Each wall is flat, endless, passes through zero and stands at right angles to its row. A trip goes straight from one point to another. Which walls does it cross, in order?

Walls:
(1): -18  21
(2): 17  -38
(3): 29  40
(4): 29  17
Trips:
27  37 to 16  -16 => 1, 2, 3
23  8 to 8  -20 => 3, 4
-16  36 to -22  -25 => 4, 3, 2, 1
39  -47 to 2  13 => 3, 2, 1
-4  -20 to 9  2 => 4, 3
33  0 to -18  8 => 2, 1, 4, 3
-16  -18 to -60  25 => 1, 2

Walls:
(1): 15  -9  -6  -16  3  14  -8  -11
(2): -8  12  -36  1  -5  5  -34  7
(3): -3  -11  2  -6  -14  1  -30  1
Trips:
8  21  3  15  -3  27  20  -4 to -1  41  6  29  8  -13  -3  -32 => 2
-20  -39  -60  7  -14  0  32  -2 to 10  -1  15  -20  20  -9  -23  29 => 3
-7  -12  6  16  5  -18  3  8 to -13  6  -23  -8  11  19  17  13 => 2, 1
-1  13  16  10  26  7  -30  30 to 1  14  -13  -7  5  12  11  2 => 3, 1
-17  -18  -2  14  -10  -2  5  -17 to -36  19  4  -4  -19  -2  2  14 => 2
8  -3  9  -17  -5  1  26  31 to 37  19  -26  -20  7  4  -1  14 => 1, 2
-1  18  -22  15  21  31  16  -3 to -8  -13  -2  -8  16  -15  39  -7 => 2, 1
0  -4  -31  15  1  0  -19  4 to 14  13  -5  18  -1  -8  -5  0 => 1, 3
-14  -14  28  -7  2  -23  0  -16 to 11  -14  -7  -19  -14  4  16  -15 => 1, 3
16  13  -8  4  -36  32  8  19 to 7  -15  11  15  -6  -4  -1  10 => 1, 2

Walls:
(1): 7  -12  9  -6  4  21  -11  38  -2  24  -3  4  -9  6
(2): 9  -17  -3  2  34  1  19  -2  12  -23  26  -9  1  2
(3): 41  0  -16  -5  28  1  -14  2  -32  9  4  -22  -19  54
(4): 14  10  46  -3  19  0  9  -34  32  -9  -14  3  -2  -10
Trips:
15  -29  -6  12  26  -41  -18  18  -3  -9  1  -4  -24  1 to 11  21  -8  20  -6  -27  15  12  -19  21  5  2  8  11 => 2, 1
27  -22  17  -10  10  -10  -11  -8  32  13  -12  -3  -13  9 to 16  29  20  -4  17  -6  0  -17  7  10  -14  24  -26  -8 => 2, 1
4  -12  -8  -16  29  12  17  -3  -36  -13  -34  16  -9  -26 to 24  -13  -8  27  25  -18  -22  -1  24  2  7  -15  -22  18 => none
4  -10  -13  7  -16  14  0  30  19  -29  22  26  6  -22 to 12  0  -4  1  0  19  7  17  14  -28  21  -4  -5  9 => 3
-22  11  -1  -22  -18  13  3  -40  -9  5  -7  10  -16  -15 to 3  -1  11  -9  -11  -7  -21  -6  1  -60  -17  1  -1  10 => 2
-15  -11  -12  2  -10  -10  -12  -9  3  -15  15  -18  12  7 to 33  24  5  -20  -10  4  -32  -21  -3  -8  -12  -15  32  -8 => 3, 2, 4
13  -9  29  -10  4  -21  10  40  5  -18  12  8  9  -4 to 5  2  -10  4  12  -5  -13  14  -2  23  5  -48  -3  -4 => 3, 4
4  7  6  -8  -24  -8  30  11  -13  27  -32  -38  40  -11 to 1  -32  3  3  13  3  -1  14  -22  -23  0  6  0  8 => 3, 2
0  -11  -36  19  -8  -25  25  24  3  -1  41  5  -20  39 to -18  -23  11  10  6  -17  1  13  -8  -36  -23  25  -7  0 => 1, 3, 4

Walls:
(1): -4  -43  -7  -17  -29  -20  -4  35  -36  11  -38  -27  3  -48  7  15  -10  13  39  28  -3  -19  -19  7  38  -18  -11  -4  21  14  -18  -4
(2): -27  46  -23  20  -30  -20  17  0  -13  29  0  22  -9  -7  -16  -6  -24  18  -55  36  16  41  -16  0  -14  -8  -2  -2  31  0  -18  2
(3): 35  -46  -24  -15  14  31  7  -1  19  -33  5  -19  -10  4  4  -39  1  0  -24  -11  -49  -5  -22  35  25  -25  46  6  -26  -14  -5  -17
(4): -2  -33  27  -4  -4  -31  12  -3  24  9  9  -18  18  23  -28  -2  -18  8  -8  38  -24  -5  11  23  3  12  3  -24  5  14  30  2
(5): 15  22  4  15  1  8  6  -28  -23  10  -11  -42  10  29  33  13  -26  -26  16  -6  -26  9  -12  -16  5  38  11  -23  -22  4  14  18
Trips:
6  -6  -20  -20  -10  -17  -9  1  -25  4  39  -29  -41  4  -1  -14  -1  -38  37  -8  -6  -30  34  27  -29  -8  33  18  2  31  29  27 to 41  -17  -35  -13  -28  -7  5  -11  9  32  -16  17  8  19  -36  3  13  -22  -44  8  6  19  -17  -6  -23  11  21  -7  12  20  5  14 => 1, 2, 5
6  30  30  27  41  -18  7  -27  -3  -9  -45  21  12  -26  -20  6  23  15  15  33  -5  -9  -16  11  -3  -25  -13  -2  13  -1  17  20 to -30  -3  -14  16  -7  10  -28  9  26  20  -31  -22  6  -22  -28  3  -3  25  -24  -12  24  -13  -13  13  -14  1  -1  -12  -2  4  -3  -7 => none
-4  18  -1  -5  5  9  -24  -2  -43  -22  60  37  6  -9  -17  -16  -14  -23  6  6  18  20  -4  -24  -22  13  -3  -25  8  -16  2  -7 to -6  33  -7  15  21  -20  12  16  -17  14  57  -10  9  13  9  17  22  -14  -13  12  3  -9  -23  13  13  -11  0  20  -16  1  0  31 => 5

Walls:
(1): 18  -4  6  -1  3  22  11  6  -18  -2  -28  3  -11  -4  -37  51  -4  -18  -10  12  -31  -27  -24  -10  -7  26  3  -30  5  3  -39  17  11  11  -5  15  29  3  15  27  1  9  -33  17  1  5  14  14
(2): -23  13  -10  10  -17  0  -5  16  20  -19  1  -22  -5  10  39  22  -22  -28  -5  -16  3  -25  -29  36  -8  -11  -19  -23  7  -1  -37  -8  14  -20  19  -18  -20  -7  2  14  -13  -5  -15  -18  -7  44  -13  -4
(3): -13  12  -13  -37  -4  -12  -15  4  -32  -19  9  2  -13  3  -6  -7  -6  -9  -7  5  0  -6  -4  14  -21  24  -8  6  -19  21  10  -16  25  -9  17  -7  -3  14  -17  6  9  11  39  -3  -4  15  21  -4
(4): 3  -8  6  27  -12  2  -15  -13  26  9  7  19  0  19  -26  -20  5  2  1  -9  -14  1  -39  2  -12  -15  12  -41  -20  3  -4  -35  26  -32  22  -30  34  -14  25  30  -11  -17  -14  15  -2  -18  6  -16
(5): -18  -12  -2  -16  -5  -3  -1  -14  6  -10  38  12  6  6  -2  -12  3  -3  -10  -11  -15  -5  -16  -11  -10  6  55  39  -8  2  11  -24  -16  -35  16  -12  0  12  11  19  -2  -14  -21  12  17  38  0  -3
Trips:
-11  -27  58  -8  -24  21  7  6  34  19  -15  35  -11  -4  4  -26  9  18  -24  17  13  5  -10  -17  40  -10  -22  -3  -14  0  -13  14  1  -9  24  13  -7  -7  12  -40  0  15  17  14  -31  -2  20  -1 to -11  -6  14  -11  40  8  26  -5  0  -13  -6  -16  -22  8  -2  5  18  10  -13  -4  -8  -12  -5  -35  -2  -5  -5  43  -5  8  60  23  13  11  -3  13  0  -10  3  10  0  1  -17  13  -10  -4  37  -15 => 4, 5, 1, 3
-29  27  -45  -7  12  -24  -20  17  -25  42  6  -1  -2  -11  -12  33  -7  -21  -16  16  -1  -24  10  9  18  8  10  -18  -11  12  8  2  24  17  -10  22  -19  0  -8  -25  10  -7  -2  20  7  7  -7  -1 to 5  -5  13  0  -10  8  -12  -5  -32  1  -13  -20  2  10  -10  -22  23  -7  -13  12  -2  26  15  13  -9  -10  -41  2  8  1  14  1  12  -30  -21  -34  38  -10  22  -14  -6  9  17  -5  30  -5  -1  19 => 2, 1, 4
-7  3  -21  16  -1  -25  -22  -20  7  15  -12  -10  -23  -5  1  1  -5  -10  -12  10  -8  -6  31  -28  29  3  35  11  3  15  -2  8  49  3  -6  -2  -11  5  11  -14  -17  -7  -10  -5  -7  -5  -6  -11 to 0  -24  6  -14  7  -7  20  -34  -10  6  -25  -7  -3  -13  7  28  -16  5  2  31  -2  -25  5  2  11  -2  8  -24  4  20  -28  -15  -36  15  15  -14  28  -1  20  -24  6  6  -10  -11  22  -11  8  20 => 1, 5
34  32  7  -11  3  30  -14  7  2  8  -19  0  -11  -13  7  11  2  -42  9  -42  9  -25  4  0  0  -13  -30  27  4  2  -8  6  3  -3  -2  -20  30  -21  -6  10  -26  -13  15  11  8  -5  -8  7 to 29  14  -18  16  14  -6  2  -27  -24  -4  22  -5  4  -25  10  16  -17  -2  5  22  -36  19  -16  -30  14  -8  -15  -3  41  -16  1  -19  18  -22  -1  -19  8  -24  -19  10  -11  8  -10  36  26  13  0  -3 => 5
14  1  -10  -15  1  19  0  7  -10  20  26  -11  -12  -4  13  5  -6  -2  -2  -8  7  13  19  -14  25  -22  1  -9  -19  -11  5  -3  -39  -21  -57  -16  32  23  -17  -22  7  29  -2  -7  7  26  -18  36 to -23  29  12  11  -4  4  6  7  -26  -6  -25  11  -31  0  1  -25  24  13  -29  -7  -8  -4  19  8  19  5  -22  12  -19  13  -1  18  -18  -9  -4  6  12  -2  10  21  9  10  35  -5  -3  -10  19  19 => 5, 3

Walls:
(1): 8  -27  -21  -12  -21  -3  -13  12  13  -10  -22  4  9  16  7  -3  -3  5  10  4  -19  13  24  -14  28  -7  -18  24  -27  -3  14  -36  -33  -14  -3  -14  -17  -13  -25  24  8  15  4  4  20  20  1  -12
(2): 31  -20  -9  7  -27  -16  27  -14  -18  9  -23  -24  -2  11  -11  5  -13  13  3  0  3  -15  17  -40  -28  0  -25  12  6  21  31  -13  18  -6  11  5  -20  13  -3  -8  -10  -12  24  7  -3  -1  -6  8
(3): -31  -3  -6  60  27  -1  5  28  7  3  36  8  19  9  1  -25  10  -10  3  -12  -7  33  -6  -5  19  3  -29  10  -2  9  24  -7  14  14  -13  24  8  16  22  21  35  -2  -11  11  2  -18  21  7
Trips:
7  -11  16  -11  -10  -10  -15  12  50  3  40  11  -20  -12  -17  -35  18  11  12  29  -21  55  21  6  -18  2  1  7  8  -34  -27  3  6  -10  12  6  5  27  -2  32  -27  -5  12  -22  13  -3  -13  -42 to 23  -5  1  -7  1  0  9  16  -13  -4  -3  -23  -7  3  9  -6  -9  8  10  -14  17  16  -20  35  -15  17  6  -14  -1  -5  16  5  6  2  -4  19  3  33  22  5  -17  24  -3  5  9  27  -9  -8 => 1, 3, 2
5  10  -6  4  8  -40  16  11  -2  0  38  -26  -6  17  49  -7  -37  9  -17  -12  -1  4  -11  8  11  -8  -26  2  -2  22  -16  6  7  5  -4  -17  31  1  -13  13  2  -7  13  2  -10  30  -8  15 to 4  -7  -4  12  20  -5  -10  -11  -32  -31  -8  24  -16  -2  -4  16  -7  -42  -20  -12  -3  -11  -21  -10  -14  11  -4  46  16  -10  25  -12  -8  -34  9  8  11  13  -8  6  6  -4  -4  10  6  -18  -12  -1 => 1
-28  -1  13  24  15  -4  -4  -8  -1  21  -29  -12  19  16  4  1  3  21  -16  10  -3  -6  -4  -5  -1  -22  15  -11  19  8  16  20  31  -8  -17  7  -14  -5  -1  -32  9  27  15  16  -21  4  14  -7 to 14  4  -8  15  33  3  7  -10  -9  17  13  -1  -20  5  24  -5  -15  11  4  -6  -7  -7  19  23  6  20  -4  13  -25  4  -24  -6  6  22  1  14  27  -23  -4  31  20  27  23  -14  -22  -21  -16  -18 => 2
-21  -20  -2  3  -12  11  -7  15  -16  -8  7  25  -9  27  -10  -15  14  -20  -10  -28  5  3  3  -6  -13  -16  -13  16  -2  1  -10  14  6  7  -8  7  -25  -11  3  -4  2  -1  -16  16  19  -5  14  6 to -25  27  -3  2  -15  30  -9  -11  -18  -21  2  1  16  -23  6  -13  7  2  -7  -47  -5  -2  -6  0  18  -1  19  10  2  8  7  9  15  20  9  -27  -16  29  -3  -7  6  32  -13  7  -21  -4  -11  15 => 1
0  -12  16  13  -4  -15  24  -4  26  21  10  -18  34  7  -4  9  9  5  -12  12  -6  -6  -20  -33  25  -21  -45  14  11  9  21  1  -7  3  2  -15  21  -5  -16  22  1  16  -25  -18  2  18  11  -20 to -16  4  -7  10  -12  -11  7  22  11  26  -16  14  9  -19  -2  -10  4  1  -22  -17  -10  4  -33  17  -11  -20  -28  -37  8  -10  25  6  -1  -1  -11  13  2  -48  -33  49  7  15  10  -1  7  -16  -9  22 => 2
-1  -20  -47  -19  18  8  -18  -4  27  14  -10  0  15  28  -7  19  -14  0  7  -2  22  -3  7  -13  1  1  -6  22  2  3  21  -1  22  21  1  6  -5  12  27  -20  3  -11  15  2  10  -8  6  -9 to 11  -1  3  -22  -15  -5  12  24  3  -8  15  7  -9  -21  8  20  7  -15  -21  8  -2  -11  14  -38  -11  -5  4  -3  -35  10  17  -10  -5  28  22  4  -21  7  -14  -26  -8  -21  -8  1  3  -3  -24  -1 => 3

Walls:
(1): -16  5  -18  -24  -6  -14  0  -6  -13  -10  -6  -17  1  -22  1  -4  -8  4  -18  -15  11  -2  28  -9  -11  13  7  11  30  -4  26  1  -8  -12  -3  -6  24  19  1  14  -1  12  22  -30  19  -2  -17  8
(2): -16  10  38  -17  20  -5  23  10  -4  -20  22  -11  12  -3  10  11  36  -3  20  -16  28  -8  -23  -3  -8  19  14  -30  26  1  -13  53  6  1  20  -18  6  -17  -6  14  4  -5  -5  -6  -4  -15  -12  18
(3): 18  -15  7  -13  -22  28  15  7  -16  2  7  -36  26  4  -10  -5  -17  20  -6  -6  -24  8  13  -23  -24  0  12  12  -12  12  19  -9  35  13  3  -1  15  -2  34  -1  -8  0  2  -3  -14  22  -7  -21
(4): -1  2  -50  9  26  -1  -6  -13  18  -21  -4  12  4  -8  3  -23  -11  -17  33  1  -3  14  18  -4  12  -26  10  -21  11  -15  22  -13  -1  23  20  13  -9  -11  -23  7  31  6  -15  -7  31  -29  24  -4
(5): -17  -3  17  11  0  -1  -19  7  -16  6  -13  -37  16  26  12  4  -5  5  11  4  0  -6  -17  15  32  23  -8  -24  0  -1  25  -28  -21  -4  -1  14  -24  -14  -1  14  -8  17  -10  -8  11  12  -16  8
(6): -8  9  -14  14  9  -8  32  -18  6  3  -24  14  15  -1  -30  -12  0  1  16  6  -29  2  29  1  -1  7  -6  12  -5  -21  -31  14  16  3  -3  15  -14  2  -7  15  -3  -8  14  -18  14  -13  24  13
Trips:
-41  -3  27  12  -36  -24  -10  -26  -15  14  1  13  -17  12  -19  -9  17  -33  -15  -15  22  17  -16  4  0  32  -4  35  -11  50  17  19  -4  -3  -2  9  -35  -18  16  -19  30  6  -12  -3  20  24  28  -24 to -40  -17  -4  -15  -60  30  -14  -23  -13  10  -37  7  18  -28  -55  -4  27  -11  8  4  16  1  -24  14  -40  -4  0  -11  -1  32  16  2  -2  -17  6  -5  15  -12  18  -1  -1  -12  -22  26  2  -4  6  18 => 3, 2, 5, 1
-38  -5  1  7  15  -10  -3  -2  22  24  -1  3  -14  9  -5  45  10  36  -13  1  0  -4  -9  -1  17  7  -1  -14  -9  9  -28  -25  9  3  17  19  -15  -8  16  24  13  -13  0  15  28  11  26  -7 to 16  -17  18  -2  -29  18  -7  5  6  -13  4  -23  31  -19  9  18  12  1  -10  15  -6  -7  2  -33  7  -13  -6  -13  8  -16  -17  23  -13  -14  13  10  15  11  12  3  4  2  -14  -25  1  -13  -33  -3 => 2, 3, 6, 1
-13  -11  10  16  -28  -1  -8  -24  13  -21  -2  -3  3  -34  -7  -17  10  -14  -14  3  5  -6  -12  -15  12  -10  -2  -29  10  -6  -20  26  -8  14  -21  29  35  -1  -28  -3  -42  -18  -3  -8  17  11  -9  -19 to -11  18  4  0  13  -6  -1  -3  5  11  10  -6  7  -1  22  6  6  -3  6  8  23  -11  -13  -9  -12  -6  -27  -15  -18  26  4  -8  -16  20  -23  5  -15  20  9  -13  -16  14  -8  28  -9  2  8  -1 => 6, 1, 5, 2
-26  15  -7  -6  7  -26  13  -20  -16  3  2  33  -26  10  -4  0  1  12  -15  7  24  11  -25  13  18  15  4  -18  -1  -1  21  -7  -3  2  16  10  27  -2  -12  -4  4  9  6  -7  -8  -11  -3  1 to 4  -5  -17  -8  4  -10  -22  16  -10  10  6  -36  -8  -20  -17  14  12  49  -2  -26  -37  -8  -11  -10  22  -2  -12  12  14  20  -30  31  -17  -23  20  24  -2  -1  -2  -14  31  -28  3  20  12  7  14  12 => 4, 5, 6, 1
-19  -21  -42  12  -5  -28  19  -2  -19  -17  10  -48  -1  -24  -9  -4  -29  1  -3  -25  10  5  3  -6  7  25  19  4  16  31  23  21  -9  -8  -1  16  -7  7  5  18  -12  -3  4  -28  -27  18  38  -24 to -11  -33  -16  -7  -12  7  7  2  -12  -24  -17  -2  -31  -51  -12  11  9  9  -20  2  -7  23  -1  -6  4  -17  47  11  -6  -8  18  -37  1  -1  3  22  31  -3  -2  3  -3  -6  0  6  -11  26  11  -16 => 6, 5
13  -11  -7  13  4  20  -12  22  -45  12  -15  -14  2  14  11  -9  4  -11  -7  0  -22  -8  -28  8  -24  -14  -36  3  -14  -11  -17  10  3  -6  -14  -23  -13  -14  13  3  -11  -8  -26  3  -4  2  -9  8 to -26  -11  9  11  -9  14  3  14  -22  -7  24  29  -9  -6  20  24  5  7  -2  9  2  -13  -16  -21  -2  2  -18  26  13  -20  -3  -4  1  14  21  -11  -3  2  -14  -9  -28  -16  -12  -9  10  3  -14  33 => 2, 3, 5
14  -22  -7  5  -10  -8  -16  19  1  15  12  -3  -13  2  -23  -12  25  9  -19  -8  -17  -11  -16  0  -6  -7  -7  4  -8  26  -3  8  -10  26  -23  -6  6  0  -6  -11  -9  25  23  12  -17  -10  -5  -6 to 21  12  -6  -4  12  -3  -14  30  2  1  18  11  4  0  28  -8  9  8  -25  -19  -7  20  -6  -7  1  -30  9  14  20  21  -8  -27  1  4  -15  25  21  -13  -28  -31  -23  7  -21  -19  -2  -23  11  18 => 3, 4
16  -11  15  -1  3  14  -3  -29  11  -3  21  0  27  2  1  -9  -7  -4  1  7  30  12  -34  -32  1  27  -2  -24  -2  18  -8  -30  -3  -14  -12  12  10  10  12  -12  19  -22  -4  -30  2  -3  -18  -1 to 10  -14  6  -3  -25  -21  3  -3  2  -7  -2  -5  -18  -21  -11  24  17  -10  -9  -12  -27  4  2  24  3  -6  -18  -4  -18  11  8  15  -26  16  -6  4  -6  -4  -24  11  6  -4  -9  -3  -24  -10  2  -29 => 3, 2, 5
0  10  20  -17  -3  17  -8  29  -20  -10  27  16  2  -39  1  17  17  -8  18  0  20  -5  17  24  -4  -15  -14  5  -11  4  4  -18  -22  -16  12  -19  0  -11  31  3  20  24  -31  6  -17  15  26  17 to 23  11  5  -9  11  -4  -2  -26  23  -6  2  4  -4  22  22  -25  36  -17  23  -1  -9  -8  24  16  -7  -5  -4  -13  -6  -28  2  9  6  7  -3  23  -10  34  -3  -4  19  -3  -5  -7  -17  24  -6  6 => 4, 6
